Each row is a point. A path goes straight from each point to the next, and from the last back to the first. The post is the endless flat space through its rows: a point in 2 columns, a line in 3, a plane in 4, and so on, so that a path can go around it. How many times does the path go around the post? Going back the other way cancels.

Post, one row:
[[19 27]]
Path:
[[-52  43]
 [  0  57]
 [ 42  53]
 [ 71  13]
 [ 29 -13]
 [-12  20]
 [-19  66]
 [ 32  48]
 [ 63  11]
 [ 31  -9]
 [  6  10]
 [-30  57]
 [ 14  70]
 [-18  61]
 [-14  46]
 [ 28  40]
 [ 79  13]
 [ 65 -28]
 [-12  10]
 [ -7  35]
 [ 11  62]
 [ 38  36]
 [ 60  -9]
 [  9  13]
 [  4  14]
 [-29  42]
 [ -2  60]
 [ 59  47]
 [ 48  14]
 [  2 -27]]
Times around: 5

Post (7 x 8):
[[  0 -29  35  31  24  -2 -49  24]
 [ 10   2 -95   4 -12  -5 -17  14]
 [ 16   2 -25  21  -8 -47  10 -24]
 [-14  -8 -14  47 -22 -36 -17  28]
 [-45  -6  47   6 -13 -19 -12 -24]
 [ -3  32 121  34   8  39  58 -25]
 [ 88  14 -41 -27 -50  53 -29   1]]
Path:
[[ 33  65  27 -18  -3  55   4   8]
 [-13   9 -30  31  15 -40  35  32]
 [ 31 -63  -8 -82 -18  -2 -31 -50]
 [ 62 -18   9  72  14  38  37   8]
 [ 31   0  -1  81 -19  35 -43  33]
 [-31  19  68  24  -6  31  42 -76]
 [ 45 -20 -58   9   4   1  20 -26]
 [ 37  -4 -33 -10   3 -37  50  20]
 [  1  -2  18 -22 -12  46 -60  44]
 [ 19  40 -66  43  16 -10  33  -2]
 [ -9  -8  22  44   6 -30 -12 -17]
 [ 56 -11  26  68  -6  50 -12  30]
 [-11 -44  38  50 -31 -33  30  24]
 [ 34 -21  59  -8 -44   8 -36  55]
 [ 27  30  20 -42   0  10 -60  25]
 [ 37  37  45 -12   4  17 -40 -43]
 [ 23 -16   2   0  32 -60 -36   8]
 [ 18 -27  -5  26  44 -69  37 -20]
 [-17 -30  20  27  35   4  26 -28]
 [ 21   8  13  47 -31  57  -6  22]
 [ -2  13 -27  11 -10  -4 -21 -17]]
Times around: 0

Post (11 x 12):
[[-13  -9 -64  31  15  25 -22  34 -17 -21 -75 -47]
 [-22  -2  35   8   4  -9  19  37  16 -11 -39 -33]
 [ 72  23 -70  32 -49  13 -10   1 -18  22  34 -15]
 [ 21  20 -10 -20 -25  31   8 -30 -24  75  32  24]
 [ 33   8   5  -1 -49 -26 -32 -23 -36  38 -22  48]
 [  1 -37   7  18  22  45   7  73 -15 -27 -43   7]
 [-51 -77  26 -56  36 -25  33  22 -26 -45   3  74]
 [  0 -68  66 -41  50 -37  40  -6 -44  15  -1  41]
 [ -1 -22 -28  22 -32  -2 -25  58 -30  23 -30 -43]
 [-53 -92  56 -26  50 -22   7 -10  16  -8  36  85]
 [-13   5 -20  64 -20  43   0  14 -42 -23 -13 -44]]
Path:
[[ -32  -10  -10  -16  -23    1  -54   24    2   -4 -121    6]
 [  27  -33   25  -21  -34  -29  -43   44   17   17  -61   21]
 [  27    2  -29   10   10   50   49  -32  -42   30  -71   -4]
 [  -5  -24  -21   19  -24   23   17   20  -47   60   -7   39]
 [  -5  -28   15    3   48   -5   23   12  -40  -27   19   18]
 [ -58   -5   60   13   22   20  -15   -5   24  -72   36   -4]
 [  12  -44  -19   37   22   51  -59   13  -28  -10  -83  -55]
 [  13   33    2   32   -4   31   90  -24  -25   -3   19  -57]
 [   1  -19   59   -4  -45  -31   19   -3   39   84   51   45]
 [  21  -49   35   12   -6   43   28   29  -28    1   16   63]
 [ -27  -30  -44  -19   14  -60   15   53   21  -34  -52   -9]
 [  -2  -63   -9  -23   32  -23  -22   59   43   53   22  -11]
 [  10  -46   20   -4   48   18   12   48   12   40   33   10]
 [  50   -1   -2   -2   23   43   34   44  -71   28  -25   39]
 [ -18   22  -39  -15   21   20   12    2  -56   43  -26  -81]
 [ -29  -21    1   11   -5   13  -36  -11  -13   -6  -14  -27]
 [ -33  -49  -22    0   27    9   17  -60   -4  -56  -11   54]
 [ -20  -44  -49  -63    7   -6   -3   35  -20   80  -69    9]
 [  15  -25   22   14   10  -31   14    1  -48   30  -44   59]
 [ -36  -14  -17    0   36  -36  -41   17    5  -43  -36    3]
 [   7  -48    5   22  -12   -9  -34  -17   19  -39   68   49]]
Times around: 3

Post, 17 rows:
[[ 12  20 -20  70  17 -37  11 -23  56 -38 -29  40 -65 -48  10  38 -65   2]
 [-32 -27  21 -53 -14 -16   2 -20 -33  -4   4  16 -15  46  -4  -4  49 -63]
 [-75   9  -6  25  33  32  -3  32 -49  65  33 -11  -8  27 -25 -27  58 -42]
 [ -6 -23 121  17   0  14   0  30  65 -84 -31  53  -2 101  52  73  31 -90]
 [-22 -10  54 -16 -25  67  15 -46  12  10  66  28   4  -9  56  12 -33   9]
 [-56  -1  34  -6 -67  -1  26  30 -76 -46  -6 -49 -39 -19  14  20   8  38]
 [-17  -8 -32 -33   7 -17  47  16 -19   5  58  24  -9 -45  26  24  28  25]
 [ 23  41   6  -1  21 -45 -68   5 -11   5 -19  -1  34 -14  -6   3 -27   4]
 [ 55 -20  69 -49  75  18 -66 -39  20  45 -32 -44  46 -72  22  52  28 -35]
 [ 10 -15  -4   9 -38  35  22   4 -12 -24  44  -5  21   7  18  -5   2  39]
 [-95  -1  16  62 -73  49   0   7  13 -12  23 -13 -14  19  95 -44  71  -1]
 [-68  -5 -25 -10 -50  25  34  30 -24  -4  15  27 -68  43  44  70  16 -17]
 [ 13 -17  -5  13 -10   3  10 -27 -58   6  13  52  -7 -29  48  57  -3 -42]
 [ 21 -24  53 -74   6 -27  46 -32  15  52 -54  14  56 -13   9  19  -7 -11]
 [-24  11 -32  41  35  -9  26 -38 -13 -17  38  -4   0  24  66 -15 -48  -4]
 [  7  38   6 -17  -3   2  28  -6 -29  -6 -32   6 -35 -24  22 -13  -3 -54]
 [-78 -23  54   2  15  63 -28  37 -25 -29 -30  40 -17  87  43   3 113 -29]]
Path:
[[-19 -98  92  14  23  -1  12   4  29  18 -22  -9  13   8 -35 -33  22  32]
 [-28 -36  13 -57  20   0  36  30   1  24 -16  35   2 -11  46  27  -7 -15]
 [-39 -43   7 -33  15  39  33 -40   7  -5 -62   3  43  -2  46  24  67  17]
 [  5  42   6 -15 -37   1  -8   8 -22  -6   9 -41  19 -13  42  57 -16   7]
 [-29 -21   8   7  19 -13  88  36   2  72  -2 -14  36  48   4 -24  76  21]
 [  6 -70  40  68 -17 -47  49  11  -2 -63  82  56 -22   8   5 -32  51 -47]
 [-93 -27  -7  12 -20  10 -29  -4 -20  18   0   7 -26  28   8  17 -52  -4]
 [-89 -20  61 -11  19  55 -17 -15  -7  18   5  30 -11 -18  38  30  23  17]
 [ 48 -28  51  54   9  -8  90 -34 -17 -12 -18  18  22 -69 -11  19  27 -50]
 [ 16  -1  44   9  14   2   4 -23  -8 -28 -55  88 -47  67  76   6  42 -42]
 [ 39  11 -33  35 -48  69 -54  86 -19  12  59   2 -57 -43  41  46  13   8]
 [-42  11 -24 -10  62 -20  -9  66   6  18  13  -2   5 -68  58  59  44  22]
 [-59 -38  27   4  -1   1   7 -13  -4 -27 -26  32   4   5 -17  29   3  32]
 [ 23   5  97  -6 -25  82  61  30   9 -54  19  45 -26  21 -55  69 -26  24]
 [ 40  28  81 -11  38  25  54   1 -20 -77 -37 -34 -68  10  38  31  26 -32]
 [-21  19   6  12  37  21 -20 -71 -37  13  32   3 -41 -26  70  24  21 -64]
 [-67  46  53  17 -13  22   8  19  73 -45  51  17 -58  -8  21 -11  33 -21]
 [ -6 -23  65  -2  -3  31   0   5 -20 -10 -43  24   5  27  21 -13 111 -46]]
Times around: 3

Post, 17 rows:
[[-16  33  21 -11 -40 -48  -5   9  66 -72 -27   0  15   0  11 -28   9  89]
 [ 35  -2  -9  -1  -2 -63  20  32  16 -17 -69  38 -13   3 -71  11  18  45]
 [  8   8  69 -56 -36 -82   7 -14 -14 -25 -23  17 -13   7  31  17 -25   0]
 [-34   6  15  62  -6  76 -42 -27  11  27  22  59 -68  45 -33  16   8  14]
 [ 21   0 -31  21  26  -8  -9 -30 -11  -4  -8   3  21 -52 -63  25  31   2]
 [ 12 -48  55 -11   6 -68  -1 -24  31  57 -48 -41  34  17 -64  39  10   3]
 [ 18 -27   0  -4  16  55 -49 -48   6 -29 -30  -1 -52  34  11   3 -71  30]
 [ 36  53  -4  57 -39  74  -4 -21 -28 -14 -36 -21 -25  30 -29  50 -26  30]
 [  7 -15  66 -15  55 -33  -5  24 -33 -20 -36 -54   6  29  31 -48  51   8]
 [  4 -46  25   3   1 -29   2  11 -40 -70  13 -28   3  -5  -3 -41 -43  -3]
 [ 15  20 -24  64  17  -7  42  -5  36  16  36  19 -53  38  18  -9  -1  33]
 [-11  34 -22  57  16  75  22  -7   3 -11 -12   5 -15  67  27  79   4  -3]
 [-10  -4 -69  63 -33 -45  -7 -14 -50 -14 -26  32 -27  14  -5   6 -24 -17]
 [  2  -4  40  11 -25  71  17 -59  15 -15 -72  27  27  27  -3  -1   2  19]
 [-15  -6  55  48 -46 -41 -35  -1  50 -22 -42  57  45 -48  20  13  10  13]
 [  4 -10 -23  18 -41 -16 -37  33   8  33  39  27   7  38  48  12 -17 -65]
 [ -7  15  17  43  29 -51 -12  37 -32  16  20   0  57 -17  -4  -2   6  48]]
Path, 22 rows:
[[  -1    0  -41   85   -4   60  -29  -35   37    5  -13   24   40  -67
   -41   27  -21  -12]
 [ -25   11    7   20   -7   14  -11  -53  -41   56   57  -75   27   -3
    23  -19  -11   39]
 [  27  -27  -19   79  -65   -3  -61   -4  -29  -23  -59   34    2  -11
    21    0   16   16]
 [   8  -44   23   51   37   15  -74   25  -23   28  -30   18   24   59
     0   11  -13   12]
 [  29    8   77   20  -65  -25    6  -32   27  -46 -111   43   53   -2
   -10  -37   25   21]
 [  -4  -13   30   20  -27   -7   19   16   40  -59  -28   62   64   22
    32   66   17   23]
 [ -81   47   59   93  -90   47  -36   12  -55  -14   15  -20   20   48
    77    4  -34   50]
 [ -11  -57   38   28  -64  -20  -17   72   23   38  -27   39   53  -11
   -44   -6  -68  -24]
 [  25   53  -69   50  -21   19  -16  -54   61   67  -33   37   -3    8
   -19   55   14    4]
 [  -6  -82    5   65    2    0  -51  -55  -23   26  -38    2    7   37
   -37  -38  -20  -15]
 [  71  -49    0   16   43  -15   33  -49   -6   29   15  -67   40  -15
     7   69  -47   -7]
 [  40   -9   33   13   20  -49   36   66   21   11  -82  -52    3    1
   -96   42   68  106]
 [  56   35    2   43   -1  -32   42   42    0   17  -19  -62   87  -52
    31  -23   23  -32]
 [  24   75  -51   -7   12   38  -16   15   33  -65    3  -10   42  -11
   -77   -1   35   48]
 [   7    8   76   64  -63   -9  -28   25   12  -23  -36   -1   26   47
   -63   58   -3   26]
 [   6  -43   84  -48   -2  -49   -6  -31  -18  -51  -32  -12  -33   12
   -19   14    5   50]
 [ -32   25   14  -16  -96  -47   -4   17   -6   46  -17    1   -5   77
    -3  -17  -16   47]
 [ -11  -30   32    7   60  -54  -28  -48  -69   -5 -105   33  -76    2
    25   80    0  -66]
 [  39   76  -39   81  -81    5  -18   27   12  -27  -60    4    8   50
   -28  -55   -3   39]
 [ -47  -48  -14    9   14  -14  -42  -38  -17  -10 -100   36  -37  112
   -34    4   22   33]
 [  14  -29   22  -21   29  -56   41  -85   16  -13  -58  -85  -45    4
     0   14   60   21]
 [  -2   31   92  -29   10   85   40  -47   14   56   -2  -16   -8   30
    72   71    2    1]]
Times around: 3

Post (17 x 18):
[[-16  39 -10   1  -1 -14  61 -11 -57 -43  23   8 -28  30 -68   4   9  92]
 [-34   3  23   4  22 -39  17  39 -50  -7  -1  22   1  -8 -42  18  -8 -56]
 [ -5  -3   3  20   1   9  29   2  40  73   4 -47 -14   1   6 -51   7 -43]
 [ 58 -35  -3  41  -2  53  -8 -43  -8  35 -30 -22  19  24  27   6   1 -22]
 [  1 -44 -22   0   5   7 -22  44 -47  46 -46 -51  43  85  56   3  -2 -23]
 [  0  63  -9 -12 -93 -47  48  12   1  12   6  12 -77  -3 -38   3   0  74]
 [ -3 -37 -30 -32 -29  61   6  -2 -21 -15 -34   2  37  22  24 -23  13 -33]
 [ 31  48 -13 -18   1  -9  -4  50 -31  15   5 -46 -68 -78   2  39  33 -24]
 [-11 -34 -19  -2 -15  30   2   7  62 -31   5 -52   1   9  14  31 -25  -1]
 [ 49 -25 -64  25  -9  -4  22   2  46  34  -7   3  36   0  62  -1  -7 -18]
 [ -9  65  57 -13  12 -13  -8  23 -53  -5 -31 -11 -66 -43  69 -17   7  -4]
 [ 22  13  -8 -18 -16   1 -14  -3  36  30 -57 -12  27  33  -6  -5   2 -17]
 [ 20 102   9 -17 -51 -68  59   9 -55 -10  20  -7 -15  -6 -21   4 -60  44]
 [ -5  -3 -13 -35  -3  23  12  23  14  56   3  20  -7  44  37  21  15 -10]
 [-29 -17  19  16 -19  -5 -29  24  -1  49  15  -3  66 -19  15   8  -3 -12]
 [  5 -92  -7 -31  20   0  38  11   0  29 -27  -6  10  12  42  -5 -19  -8]
 [ 13  36  44 -15 -35 -36  92  37 -40 -52  13  28 -44  62 -44  24   7 118]]
Path, 26 rows:
[[  11   49  -23  -75  -28   72  -52  -23  -15  -37  -42  -16  -35   23
    -6  -30   43  -11]
 [  48  -91   13   -1   27   31   57  -24  -17  -36  -17  -67    9   77
    41    2  -34    8]
 [   5   27  -31   -5  -15   -5   64   -9  -62   32  -21  -32   -5  -11
   -35   11    0  -11]
 [  51   34   49   37  -37   -6   28   47   -4   54  -33  -18   16   93
   -24   36  -21    9]
 [  56  -17  -33  -22  -40  -65   24   29  -27    5  -48   -2   45   -2
   -13    9  -95  -87]
 [   2   16   31  -74    1  -30   27   19   -6   33   19    7  -27   34
     8   -3   15   -1]
 [ -89  -56  -57   12  -24   82   17   16   29   24  104  -44  -76   51
   -44  -21   42  -20]
 [ -77   46  -23  -32   10  -63   -9  104   17    6   10  -42   12   56
   -31    8  -35  -10]
 [ -81  -83   31  -70  -13   -2   72   80   23   -2  -27   27    4   31
    58   12  -34  -33]
 [  32   19  -38  -16  -33  -17   34   10   90   70  -58  -14  -64   21
   107   21   50   40]
 [  45   50  -12   38  -32   46  -18  -62  -69   18   13   -9   55   26
   -31   -6   34   25]
 [  60   21  -39  -29  -25  -75   31   71   28   29    7  -20  -43   38
    10   29  -56  -25]
 [   8  -44    0   56    7   11   64  -14  -19   16   38  -15    1  -27
    54  -29  -11   73]
 [  -4  -58  -24   -1   11   67    1   55    0   22  -55  -45  -23   59
    97   41   41  -26]
 [  -7   36   11   10   31  -27  -20   37  -30  -52  -68  -16   30   75
   -34   34   54   22]
 [ -13   19  -67  -32  -23   40    9   60   38   69  -56   22   30   48
    22    1   36  -43]
 [  20  -80   20   33  -11   47   92  -33   21 -106   -3  -23   -5   20
   -28  -29  -69   24]
 [   6   40  -33  -65  -11    6    1   18   60  -39  -20  -62  -70  -13
   106  -20  -45  -16]
 [ -42  -33   23   50   55  -30   22  -26   45    2   31  -72   44   42
    55   -9  -21   44]
 [ -54   41   37    7  -56   33   16  -42   55   88    4  117   39   17
    41   -7   44   36]
 [   8    6   11   25  -77   -7  -16   22  -89    4    8  -36   28  -76
    -6   46  -62   64]
 [  49   28  -28  -59   -5  -19   25   43  -13  -53  -49    3    0   30
    -3   -4  -38  -37]
 [  30    8   29  -78  -26   -7  -35    0  -54   13    3   12   32   20
    46   26  -23  -23]
 [  25  -41  -33   -5  -17    9   49  -16  -77    9  -47   28   13   13
    11   -5   61   57]
 [  30   49  -96   41  -10    4   44   30   31   36  -60  -24  -79  -44
   -76   14   77  -24]
 [ -14   15   65   54    6   24    2   18  -68  -71   16    7   -4  -11
   -41   23  -42   30]]
Times around: 2

Post, 17 rows:
[[-44  -5  -9  -3 -24  -4  18 -10  31   3  -6 -35 -15  16 -15  32  20 -47]
 [-24  -4   1 -49 -36  25  -9  52  15 -10  14  48  34 -25 -22   7   2 -28]
 [ 27  52 -64 -23 -18  15  47  22  21  17  23   9 -12  22  -3  33  29  21]
 [ 24  -1  -1  23 -41  54  -9  -1 -36 -50  30   6 -36  -7 -25   4 -26  -4]
 [ 16  16  -5  12  24  17  30  13  13  33 -45   7 -53  -5  21  16  19 -29]
 [ 20  48 -24  41   3 -10 -40  78 -14 -18 -38 -14   4 -26  -9  14 -36 -38]
 [  0 -39 -30 -23  27  14  22 -10 -10  13  28  22  18 -12   5   2  13  45]
 [ 13  19  -8 -35 -22 -33   8 -18  35  38 -12  58  48   5  19 -23  26  36]
 [ -4  24   0 -25   2  16  -5  11  -4   7 -30   0  12  26   9   3  22  16]
 [  5   0  -3 -20 -20  28  15  69  55  34  -7  36  40  25 -24 -15 -24  17]
 [-40 -40  31 -18  -2   9  15 -56 -38  40  -2  44 -51  16  25   0 -47  19]
 [ 36  10   0 -21  10 -13  -9  23 -11  24   7 -88   6   3 -49 -24 -50 -11]
 [ 60  58 -36   4   8 -33   0 -44  -3  67 -11  19  27  28 -39   6 -11   3]
 [-36  -2 -24 -37  15 -26   5  -5  47 -12 -16  26  20  -3 -20 -26 -29 -18]
 [ 41   2   6  -7  -3 -43  18  -8 -34  24 -66  -7   3  26  11  25  -4 -12]
 [ 23 -26  -2 -11   5 -37  -1  28 -16  22 -36 -34 -29 -28 -31  19  34  50]
 [-19 -16 -10 -16  -7 -16 -24  19  -1  28 -34 -30 -55  25  -4 -31 -10 -40]]
Path:
[[  15   15   -9  -22   56   20   18   15   42   38  -55    1    7  -38
    22   25  -14  -26]
 [ -24    3  -20  -30   89    8   32  -21  -10  -17  -16   24    6   -4
    66   34   -9  -25]
 [  15    9  -80   13   76  -35    3  -12  -16   68   49    5  -17   -3
   -39  -26  -54   14]
 [  21   -2  -11   10   -7   -9   52   20   46  -12  -25   63   20  -24
   -11   -3  -14   -6]
 [   4   29  -20   30  -63  -28   -7  -21   11   24  -55  -60  -64   28
    14  -10    5  -22]
 [  34    1  -16  -54 -121  -37   -5   12   12   31   -7   43   14    6
   -43   36   21   25]
 [   8  -13    4  -79  -55  -18  -17   69   83    9   14  -21   61   11
   -63   -9   13  -27]
 [  33   -7   43   26   12  -20   14   46  -19   14  -66   52  -23  -12
    -3   18    7   -5]
 [ -35  -32    6    3  -38   -4  -22   41  -18   28   -6  -18  -83  -15
   -23  -23   47   -3]
 [ -30  -33   13    7  -55   25   35  -31   14   -3  -21  -29  -57   26
   -24  -17    7   87]
 [ -32   19   -7  -32   54   11   -7    0    7   35  -94  -60  -14   44
    41   14    7   26]
 [   9  -21   13  -11  -26  -14   -8   -4    8  -50  -14  -58  -14   -2
    -1  -13   -9  -17]
 [  34   58   16  -51  -29   15  -56   69   11  -40  -16   18  -18    7
   -27  -36   39   44]
 [  -5   -4   -9  -27  -22  -51   14  110   -5    0  -51  -66  -58   28
   -53   12   22  -67]
 [  36  -47   -7   52   26    0   39  -40 -101   55   10  -37   -7   10
     7   30  -49  100]
 [  27  -12   -7  -14   -5  -21   14   28    9    2  -66  -70  -17  -10
   -20   10  -25  -41]
 [  41   25    3   -9   -1  -21  -29   24   14    5  -26  -66   25   16
   -91    9  -81   33]
 [  11  -43   27   28   16   29  -19  -51  -33  -18   -9   37  -48   16
    -8   20    7   -2]
 [  36   30  -22   11   -7    7   65   47    5  -58  -13   77  -42  -26
    17   31    3  -26]
 [  68   22   37   17  -55  -26   31   45   -2   90   -9  -17   24    9
   -59    5   -1  -49]
 [ -27   37  -19  -48   12  -11  -27  -14  -46   66  -19  -87   33   35
     0  -23  -20   20]
 [   6   26  -58  -62   11  -67   17   -4    8   52  -83   21    9   10
    25   52   48   18]
 [  24   -2  -29   18   20  -13  -38   56   -9   68   25  -48   43  -25
     0    8  -25   -3]
 [  21   31    3  -35  -25  -40  -19   51   57    0   11  -30    2   19
   -82  -30  -37    5]
 [  40  -11   42    6  -30   11   83   39   61   21  -27   36   22  -27
   -40   48   16    4]
 [  28   79  -41   25  -42  -46  -31   35   -2   22  -60   11  -30   26
     7  -22  -15  -10]
 [  -5   11    5   29  -36   31   46    9   30  -47   -8  -11   21   -2
   -10   50  -59    8]]
Times around: 5
